Every row gives one point. Before rounding, the points of a table are all equally far from one centre. They may lie mostly on one side of it. Write the centre, to within rounding.
(in the rows, 128 means zero)

Points:
[[ 80  89]
 [ 83  78]
 [136 116]
 [ 95  64]
 [102  61]
 [121  60]
 [ 86  73]
 [116 125]
 [ 98  63]]
Centre: [113  92]

Points (12 x 6):
[[138  87 168 232 115  86]
 [126  57 148 128  95 128]
 [ 99  55 174 139 131 111]
 [107  91 226 147  76 116]
 [117  73 144 209 147 119]
 [137  74 209 205 109  82]
 [115  95 159 208  93 159]
 [121  60 160 146  74 106]
 [115  58 166 134  91 132]
 [ 89  66 175 144 154 114]
 [146  63 187 177  87  72]
 [132  67 119 148 131  70]]
Centre: [144 137 169 155 124 109]

Points, 14 rows:
[[149  97  85 155 182  99 158 152 175]
 [ 95 200 177 202 143 154 141 125 142]
 [ 67 144 111 194 102 130 130 157 167]
 [ 95 157 131 177 148 182 193 141 190]
 [ 93 149 127 204  93 146 131 163 188]
 [ 89 123 142 169  86 154 169 115 159]
 [ 70 140 172 221 131 140 195 125 157]
 [ 71 104  99 184 121 126 131 174 163]
 [ 46 171 168 211 164 111 206 195 189]
 [ 86 131 128 234 181 135 188 176 158]
 [ 63 146 102 151 104  95 196 139 190]
 [ 99  68 131 163 116 134 146 167 204]
 [129 116 203 177 201 113  95 172 194]
 [ 74 176 105 178 161 149 190 153 118]]
Centre: [121 146 171 149 144 100 169 181 153]

Points (17 x 12):
[[181  56 171 100  63 102  84 147 112 141 110 119]
 [138  62 169 103  46  75  48 164 135 125 117 138]
 [152  45 182  94 102 128  48 124 139 120  99 166]
 [171  44 151 122  65  96  70 132 139 114  98 132]
 [132  67 157  74  42 144  76 110 146 166  99 121]
 [126  38 153  95  77 127  41 117 150 123 108 140]
 [ 85  66 172  86  29 118  78 130 138 118  97 162]
 [116  67 182 111  73 111  47 103 147  99 112 179]
 [145  41 153 105  77 135  36 131 141 150 122 159]
 [157 106 197 129  55 130  56 144 155 118  64 164]
 [118  55 176 116  42 120  56 106 135 142  81 133]
 [101  76 159  90  41 142  59 122 160 112  72 153]
 [124  51 139  76  86  93  42 125 133 135  73 134]
 [154  50 150 110  42  99  83 140 104 117 124 149]
 [151  48 165  78  50 113  51 123 137 142 121 151]
 [156  62 183  80  41 117  74 152 131 110 122 147]
 [131  36 151 121  63 108  42 128 150 148 118 160]]
Centre: [126 106 153 108  87 114  88 140 138 140 105 151]

Points, 22 rows:
[[201  84 167 169 135 235 130  65 111  97 132 124  75  92  78 155 151  99]
 [127  85 200 152 125 200 118  59  95 146 139 143  92 163 117 178 184  97]
 [172  69 170 131 129 205 169  52 142 124 137 122  75  84 101 155 124  50]
 [202  68 162 142 169 210 165  72  91 142 112 146  34 103  90 161 125  63]
 [171  94 178 122 127 224 117  76  92 127 101 134  78 106  68 134 182  85]
 [163  89 178 119 175 244 119  69  91 131 129 142  75 100  91 154 167  77]
 [173 124 163 172 123 244 129  81  96 173 187 153 104 112  54 148 154  99]
 [139 102 200 152 139 200 160  74  44 147 166 137  54 107  64 126 171 114]
 [131 118 197 185 166 242 154  89 107 145 138 136  82 124  86 110  80 126]
 [120 115 132 164 184 199  92  89 125 104 133  89  76  82  93 100 160 104]
 [146 131 145 120 160 243 125  74  90 172 164 117 101 120  79 137 136  71]
 [139  92 171 153 146 197 143  59  61 162 109 128  81 101  97 181 149 141]
 [149  98 169 188 195 247 113  83  85 120 143 141  98 113  65 134 168  65]
 [159 119 143 142 126 244 156  60 112 125 144 126  63  99  77 151 141  80]
 [174  97 182 123 152 203 148  58  93 128 161 121  76 114 117 150 219 108]
 [160  89 113 134 147 209 153 102  68 125 147 154  63 101  60 105 170  97]
 [193 106 148 135 175 199 123  61  39 111 143 114  62 101 106 131 146 108]
 [146  89 172 163 123 194 115 141  42 108 141 116  83 127  95 120 140  55]
 [163  83 156 152 168 234 157  74  94 136 114 114 107 115  75 152 142 137]
 [136  98 144 136 139 235 166 115  87 135 144 130  85 107  60 133 171  99]
 [177  84 200 160 145 238 138  98  68 183 107 106  86 118 105 125 143 119]
 [164 119 160 169 162 227 138  64  85 153 145 160  48 101  59 183 158  56]]
Centre: [167 113 170 174 159 157 133  96 117 153 145 148  87 113 110 124 141  88]

Points, 29 rows:
[[155 164  97 162 150 179 174 161 143 164 161 106 125 106 122 137 112 134
  168  72 110 124 164 114]
 [141 148 116 158 190 159 224 177 153 147 144  68 167 118 143 109 102 171
  129 102  90 146 159 112]
 [119 181 121 130 207 142 222 110 139 160 158 133 127 101 179 146 135 133
  135  65  99 144 168 102]
 [148 132 123 157 185 121 190 143 171 170 161 109 137 131 146 135 127 135
  172 112  99 169 153 106]
 [149 145 115 153 148 137 249 139 125 151 173 116 124 119 142 165 136 159
  139  65  91 131 169 141]
 [120 123 121 191 208 154 219 145 151 140 134  93 185 139 120 135 129 130
  135  64 129 170 151  88]
 [173 169 152 138 171 169 218 160 141 150 176  90 142 122 144 115 106 143
  135  53 106 135 171 143]
 [170 152 101 151 177 168 189 141 180 176 154 104 137 159 155 124 102 140
  123  90 114 151 156 105]
 [118 130 135 151 158 134 203 162 138 145 170 120 137 149 167 137 132 174
  156  53 109 145 184 134]
 [138 135 129 173 213 133 204 122 129 148 156 122 153 106 125 114 123 106
  154  55  89 152 173 120]
 [138 172 141 116 206 150 191 129 129 169 149 102 157 123 175 143  91 134
  152  56 118 135 174 134]
 [110 126  87 154 192 131 165 145 131 175 172 128 156 107 155 143 136 152
  136  78 144 126 178  87]
 [142 176 120 138 145 142 198 151 150 163 117 101 140 108 148 162 133 110
  160  72  96 148 182 104]
 [131 111  93 152 144 168 196 136 139 148 122 108 112 119 134 155 105 129
  159  69  96 140 213 125]
 [117 128  99 147 171 138 193 149 168 148 173 103 135 144 132 155 157 115
  146  88  86 172 165  92]
 [140 130  97 151 170 119 205 134 166 179 134 137 140 136 149 114 134 160
  169  73 119 132 163 113]
 [120 106 123 163 152 150 196  82 150 144 191 113 122 125 157 129 123 163
  179  73 108 145 176  89]
 [123 143 108 125 162 115 227 111 148 150 168 156 119 108 158 146 102 141
  156  47 100 144 168 102]
 [116 169 121 141 182 135 214 165 130 153 158 123 137 111 159 110 118 133
  137  24  95 163 141 115]
 [129 147 124 154 152 164 191 135 139 159 130 123 146 150 124 142 154 150
  181  32 116 150 135 143]
 [141 158 122 134 170 138 221 111 175 142 158 100 133 128 153 116 129 121
  166  63  90 177 171 110]
 [129 128 110 132 196 120 190 144 138 166 158 123 148 134 113 134 114 164
  175  42 129 149 154 105]
 [165 117 114 147 155 115 207 126 108 173 168 121 121  73 171 124  79 135
  146  69 114 123 170  99]
 [157 161  95 127 199 135 189  93 171 128 169 122 117  96 162 127 117 137
  150  60 122 145 177 118]
 [118 152 158 151 187 137 197 126 171 156 136 137 116 151 161 144  98 146
  150  70 138 179 179  98]
 [126 153 118 135 174 144 174  96 138 134 141  70 211 129 156 128 131 115
  160  78 130 143 190 130]
 [119 137  99 168 120 127 197 144 117 120 152 103 171 142 149 132 159 142
  163  49  98 144 173 112]
 [148 144 115 133 164 168 219 137 176 140 176  83 119 150 159 149 116 139
  166  70 109 138 165  75]
 [139 141  99 135 204 120 191 142 138 162 164  99 108 117 144 138 134 147
  134  67 105 161 192 116]]
Centre: [119 122 140 118 151 155 191 116 114 108 129 109 128 118 133 119 121 130
 108 106 138 128 122 110]

Points:
[[ 35 167  88 102 145 104 155 164 160 211  97 175 110 129 225 128 163 123
  127 178 143  87 114 129]
 [ 73 148 114 154 127  60 204 186 112 177 153 189 136 128 188 112 180 135
  136 149 173  72 108 186]
 [ 33 159 116 112 152  91 195 162 163 190 132 167  77 107 151 158 216  89
  130 164 174 118 160 161]
 [ 85 116 141 129 139  74 185 150 192 189 102 151 140 112 164 151 168 168
  106 123 126  69 143 115]
 [ 39 152 100 103 114 121 185 166 128 193 119 191  97 160 198 164 162 155
  124 218 186  76 125 164]
 [ 23 123  99 130 179 153 179 185 126 179 100 179 102  88 186 141 170 149
  155 155 144  77 137 150]
 [ 27 162 130 118 151 100 184 172 106 174 133 170  66 128 144 175 200 151
  123 149 149  44 126 166]
 [ 36 122 100 110 179  70 192 144 129 194 140 164 109 105 170 127 163 145
   99 219 139  77 106 165]
 [ 23 143 129 113 134 123 150 186 157 175  94 215  80 144 184 145 180 159
  138 156 155 107 134 141]
 [ 37 118 129  76 122  97 166 147 118 157 135 201  64 157 178 106 177 151
  149 129 138  83  94 149]
 [ 54 128 123 130 160  66 178 158 137 184 136 174 104 149 198 147 195 157
  116 144 183  81  89 135]
 [ 28 163 114 143 168  92 212 209 121 198 112 171 109 118 196 166 184 104
   98 174 166  79 121 136]
 [ 76 178 133 149 152 103 151 142 128 173  97 158 136 154 205 106 178 130
  149 216 190  87 171 147]
 [  7 141 114 109 157 107 176 192 128 172 122 188 112 145 195 142 212 124
  135 144 156  76 121 144]
 [ 39 123 136 142 181 108 172 159 165 173 118 187 148 110 192 150 210 119
  117 179 175  69 143 157]
 [ 49 118 123 126 202  72 217 214 163 150 129 181 146 152 158 146 176  97
  100 164 146  67  98 147]
 [ 39 146 104  98 138 101 177 134 147 206 112 157 106 167 202 112 187 154
   84 158 181 105 124 144]
 [ 27 109 128 143 170  88 175 141 100 197 108 174 100 116 172 114 193 145
  115 187 151  72 129 144]
 [ 22 168 153 113 155  86 181 119 108 184 126 181 121 103 159 146 178 126
   83 202 162  79 143 193]
 [ 79 126  69 150 172 122 214 191 119 197 115 167 114 114 164 144 169 135
  148 200 150  47 110 184]
 [ 22 144 109 131 140 110 179 163 151 135 123 184  52 148 161 142 183 158
  134 154 146  97 158 142]
 [ 27 137 135 113 130  54 167 188 146 207  97 187 122 122 124 110 167  96
  134 165 122  48  91 151]
 [ 64 151 111  56 157 114 184 190 129 220 147 164 138 123 191 146 194 146
  133 133 153  86 148 158]
 [ 40 159 158 107 139  57 183 189 140 199 130 187  85 136 185 148 167 117
  166 171 157 109 149 126]
 [ 40 135 101 127 168  99 158 149 140 159  87 192 113 118 165 137 182 184
  164 173 160 106 103 159]
 [ 18 129 171 127 148  92 173 160 101 178  94 192  77 112 182 127 169 140
  141 167 132  53 156 160]
 [ 70 152 119 109 150  67 207 167 121 187 137 196  76 121 196 130 162 133
  165 148 173  56 139 188]
 [ 40 148 167 164 147  69 168 190 113 185 147 152 106  98 169 154 201 134
  103 166 187  85 104 142]
 [ 24 177 123 104 157 122 159 162 147 221 112 135 106 152 188 153 160 115
  157 189 187  77 139 175]
 [ 47 130 103 119 146 112 170 202  95 211 166 156  64 132 174 139 139 106
  131 159 121  78  87 184]
 [ 55 136  93  96 170  78 158 158  98 154  81 191  79 125 204 124 150 159
  135 153 143  47 102 141]]
Centre: [100 141 146  97 130 124 182 173 130 142 100 141 111 120 152 129 148 105
 114 170 155  93 112 155]

Points, 31 rows:
[[220  60 165  96  95 118 182 113  98  94  97 132 151 179 163 135 190 122
  138 119 132 133  86 101]
 [231   7  67 115 111  91 129  78 150 122 113  86 143 195 152 116 205 112
  180 185 117 130  90 109]
 [171  47 103 148 163 150 149  90 109 102  86 132 172 176 140  89 173  94
  186 158 131 183 128  87]
 [217  75 104  52 100 128 186  93 175  60  91  91 130 168  81 142 152 156
  163 165 136 147 156  98]
 [223  27 142 110 133 151 157 123 141  85 121  45 131 208  94 184 155 132
  168 160 155 169 106 106]
 [219  82  87 130 116 163 164  88 180  80 128 147 141 160 120 155 121 133
  163 205  96 154 106  96]
 [178  63 127 138  93  62 160  88 208 124  51  94 142 169 134 131 173 110
  146 149 153  72 148  73]
 [211  94  76 133 110 100 182 105 161  75  85  52 118 152  62 133 141  99
  188 132 133 173 132 115]
 [225  62  92 124 101 132 178  90 188 110 110  91  88 165 123 118 119 141
  203 117  86 125 139  58]
 [172  81  94 199  59 120 157  78  90 121 105  69 128 222 104  73  97 145
  196 150 150 143 111 105]
 [224 107 132 100  53 164 146 117 163 102 144  85 137 148 136 154 134 104
  200 165 100 104 132  60]
 [197  90 147 109 157 132 145 118 186 144 121 132 183 169 141 158 128 137
  152 212 111 197 161 129]
 [200  81 113 164  91 119 198  78 146 111 122  94  95 226 119 122 107  93
  210 181 124 154 146  81]
 [210 117 111 103 109 112 177  98 206  88 134  89 142 221 114 135 113 123
  220 202 123  97  90 103]
 [193  70 136  66  95 124 157  55 136  48 119 126 138 210 138 105 201 133
  209 177 110 128  91 110]
 [167  47 180  98 136 152 152  36 163  95  96  31  98 160 159 154 142 126
  206 174 149 139 107 104]
 [192  86  65 168  59 134 139  56 135 149 119  94 162 238 142  95 191 185
  158 172 147 148  98  93]
 [201  33  93 117 119 107 190  97 159  54 148  97  82 213 126 175 171 139
  108 170 157 110 119  96]
 [211  95 122 120 118 149 156  93 212 112  73  55 138 132 140 158 180 119
  160 113 137 141 119  75]
 [200  60 134 100  66 149 201 124 156 100  99 120 102 180 106 169 189 106
  193 192 107 118 106  82]
 [206  99 119 129 110 124 154 128 181  40 174  98 103 187  68 143 152 164
  173 155 180 163 117  99]
 [236  83 125  93 119 140 166 126 211  78 148  91  89 189 131 109 140 123
  124 158 122 165 105 106]
 [174  87 129 122 114 147 149 124 196  98  96  52  95 195 187 120 139 108
  101 140 142 166 115  65]
 [205  93  69 132 127 137 184  85 200 109 178 114 102 160 127 160 159 174
  147 233 158 121 103 111]
 [209  68 125 120  93 173 178 105 108 103 197  76 208 210 130 131 137 148
  130 184 143 112 108  85]
 [224  82  85  59 111 108 155  75 124 119  65  79 134 202 130 117 131 102
  173 177 132 137 133  72]
 [196  78 124 122 177 161 193 122 171 138 101  45 112 187 125 165 138 185
  157 167 132 145  96  58]
 [194 106 139 126 123 154 192 145 131  90 102 164 151 163 155 160 142 141
  197 204 117 123 128 118]
 [209  51 129 109  78 185 132  83 160  89  82  86 109 223 121 138 115 135
  184 181 103  93 106 114]
 [186  68 128 118 174  96 132 107 110 121 134 112  75 211  56  95  91 172
  182 198  89 121 129 104]
 [217  46  63 171 116 156 147  70 175 102 125 101 131 195  97 170 135 105
  165 124 158 119  80 128]]
Centre: [126  80 116 116 109 108 142 103 141 134 146  84 132 169 121 130 152 144
 158 151 122 124 119 129]

Points (31 x 24):
[[ 97  99 112 100 145 110 128 125 128 192 169 149 158 214  94 166 171 130
  135 121 143 213 160 119]
 [117 120  54  85 154 119 111 102 117 216 129  70 122 174  77  83 203 116
  117 149 133 190 156 140]
 [ 92 108 127 113 113 109  80 110  92 230 135  89 205 177 122 133 175 136
  132 112 165 192 158 164]
 [102  84  87 174 148 129  57  95 134 175 170 133 144 198 101  81 174  75
  126 128 154 231 104 173]
 [ 81  82  64 114 114 128  66 118  93 179 131 134 176 205 119  78 153  90
  157 137 104 179 177 102]
 [ 98  85 120  85 145  82 100  91  99 171 185 106 134 169 125 103 179  94
  119 103 136 225 123 138]
 [116 110  93 121 146  94  59 130  99 170 157 127 138 195 112  82 154 112
  146 132 136 244 129  99]
 [120  59 105 129 155 112  51 106  84 199 148 104 169 203  61 107 166 119
  169 132 127 183 137 145]
 [149 101 127 140 145  94  95 150  75 170 133 105 175 214  77 100 188 101
  125 115 130 207 156 169]
 [128  67  93  79 116 108  97 101 136 174 133 101 151 176 103 138 144 129
  150 108 129 220 151 106]
 [103  95  55 125 134 126  74 108 114 203 142  69 160 246 128 102 156  88
  134 116 127 184 130 144]
 [105  65  96  87  98 135  57  73  64 171 155  69 165 194  82 115 161 129
  108 139 132 231 119 132]
 [138  74 101 108 122 126 120 111  81 149 134  99 156 242  92 101 136 147
   98  93 110 195 146 190]
 [ 99  47 102  80 137 153 100 101  64 222 147 106 138 181  95 116 153 152
  146 130 127 221 126 135]
 [137 101  98 152  96 141  78 130  74 175 159  86 147 212 126 123 159  87
  150 118  82 234 137 159]
 [110  85 116 122  94 131  88 106  90 177 138 118 173 192  67 145 167 135
  173  85 163 212 164 176]
 [ 93  84 110 130 144 132  89 154  95 162 176  64 168 197 106 111 156 126
  140  82 119 213 114 174]
 [118  94  86 107 119 114  79 102 105 173 124 113 167 229  92 142 124 141
  118 108 147 236 133 132]
 [114  80  95 121 144 152  58 116  85 153 137 137 179 220  92 124 184 117
  123 147 118 215 153 136]
 [101  50  61 118 126 171  62 127  95 208 123  94 125 199  75  79 159 114
  120 106 164 206 164 181]
 [ 99  61  56 102 130 133  47  96  86 225 133 122 144 190 108 120 136 132
  127 134 109 160 174 135]
 [119  59 140  70  86 125  83 104 107 185 113  95 173 182  73 148 169 128
  121 134 117 207 178 157]
 [134  57  95  63 119 111 114  76  97 200 140  82 122 168  99 128 166  97
  140 122 121 206 149 141]
 [ 97  82  46 103 137 141  75 123 115 183 102 107  95 211  98  94 169 112
  107  88 162 218 109 147]
 [ 76  43  79  92  96 141  83 168  78 152 119 126 137 193  59 104 158  77
  176 124 135 205 129 146]
 [ 91  53 142 146 119 165  95 138 101 173 159  54 164 174  59  65 161 119
  134 143 108 249 120 145]
 [117  70 117  90 168 151  86 140  70 220 131 103 139 198 103  80 162  85
  141 146 139 226 100 130]
 [148  87 134 148 135  89 113 119 101 240 201 110 169 196 124  87 163 128
  144 121 119 169 110 190]
 [105 104  62 124 120 143  70 142 130 184 181  99 170 191  89 101 141 116
  126 148 104 233 170 171]
 [101 108 113 117  90 104  51  94  38 214 125 122 128 229 109  97 186 134
  161 137 113 182 154 129]
 [105  97  90  82  92 122  88 143  60 197 140  91 151 173  80 113 146 143
  162 108 108 239 125 136]]
Centre: [104 114 131 139  74 151 108 128 111 180 152 119 115 171  82  98 142 109
  99 146 146 138 111 132]

Points (29 x 24):
[[ 99  47 160 120 105 141 147 165 114 133 128 157 107  92 124  74 161 134
  143 139  83 152  72 155]
 [ 77  24 144 158 127 124 157 130 135 153  83 110 143  61 105  74 157 126
  133 163  85 148 115 126]
 [ 61  45 134 131  97 143 160 138 143 111 132 153 100  86 126  47 109 126
  141 142  81 168 106 134]
 [ 92  40 116 135 100  96 151 143 123 113 149 166 148  82 139  87 159 110
   97 178  89 143  84  97]
 [ 65  29 145 127  84 116 121 119 131 124  94 135 132  69 115  92 153 118
  140 167  50 148 103 114]
 [ 89  86 144  90  86  99 119 168 135 102 120 151 192  96 127  75 133 103
  127 184 109 129 106 111]
 [115  51 163 108 168 129 151 140 165 120 103 150 116  87 137 106 143 136
   83 175 101 134  97 125]
 [ 77  31 125 148 147 118 145 138 116 118 121 135 141  64 120 128 165 132
  138 148  50 132  95 121]
 [125  43 179 113 123 109 157 116 146 127  99 150 145  74 125  62 120 167
  131 146  80 155 111 151]
 [ 80  40 155 110 131 110 163 133 119 150  93 114 138  74 146  93 118 130
  129 177 103 123  80 152]
 [121  95 134 112 142 166 168 131 150 114  99 134 177 107  94  69 117 128
  132 140  78 127 119 162]
 [ 55  56 112 127 140 118 175 125 118 136 129 133 116  90 150  66 165 130
  125 164  94 170 130 135]
 [111  32 137 145 141 140 133 154 163 126  78 123 136  64  89  45 114 107
  129 173  97 128 116 125]
 [ 75  57 140 157 129 121 119 139 128 122 134 157 136  46 124  81 123  92
  134 146  79 143  82 100]
 [ 54   7 144 156 148 108 129 130 103  94  86 150 133 101  91 114 131 117
  125 122 121 158 115 112]
 [ 97  63 167 147 143 151 137 136 146 127  72 129 133 120 102 105 137 169
  100 190 108 159 110 120]
 [102  25 159 153 143 101 160 102 128 121 150 163 139  77 123  95 132 133
  146 157  92 151  98 105]
 [ 72  48 125 119 150 128 151 145 125 114 106 141 141  78  98 105 100 130
  170 161  60  93 113 165]
 [ 80  50 163 106 128  98 106  88 139 102 112 157 129 105 155  81 146 129
  105 138 105 136 106 148]
 [135  45 116 102 135 128 154 150 145 116 148 184 121  83  65  81 130 118
  110 154  53 140 130 128]
 [ 92  35 145 128 133 137 144 124 159 124 123 148 166  71 141  60 129 123
  108 147  78 139 156 103]
 [ 81  46 136 121 164 144 123 106 179 151 112 141 101  72 114 110 124 132
  100 133  76 133  96  96]
 [107  36 105 137 158 117 155 152 103 117  89 166 151  74 129  68 118 132
  150 160  42 125 113 142]
 [ 78  65 134 119 109 139 156 163 129 142 135 103 154  83 147  72 122 122
  137 165  70 176 106 103]
 [102  47 155 146 120 150 148 110 125  94 130 121 141  95 130  88 124 111
  105 169  68 121 135 143]
 [ 92  39 134  92 129 110 137 163 126 140 117 148 143  85  63 131 131 123
   97 160  94 154 100 148]
 [109  28 139 107 131 119 135 115 132 125 108 170 143  74 118  65 173 142
   92 162  84 139  97 104]
 [ 92  42 125 138 139 127 116 102 165 123 124 163 121  57  91  77 136 104
  137 165 127 112 133 121]
 [ 68  27 127 137  99 153 156 132 128 118 115 126 132  82 140  68 109 128
  142 186  94 119 147 116]]
Centre: [109  87 121 130 114  86 147 149 130 130  94 135 110 126 108  92 124 132
 133 121  97 112 127  94]
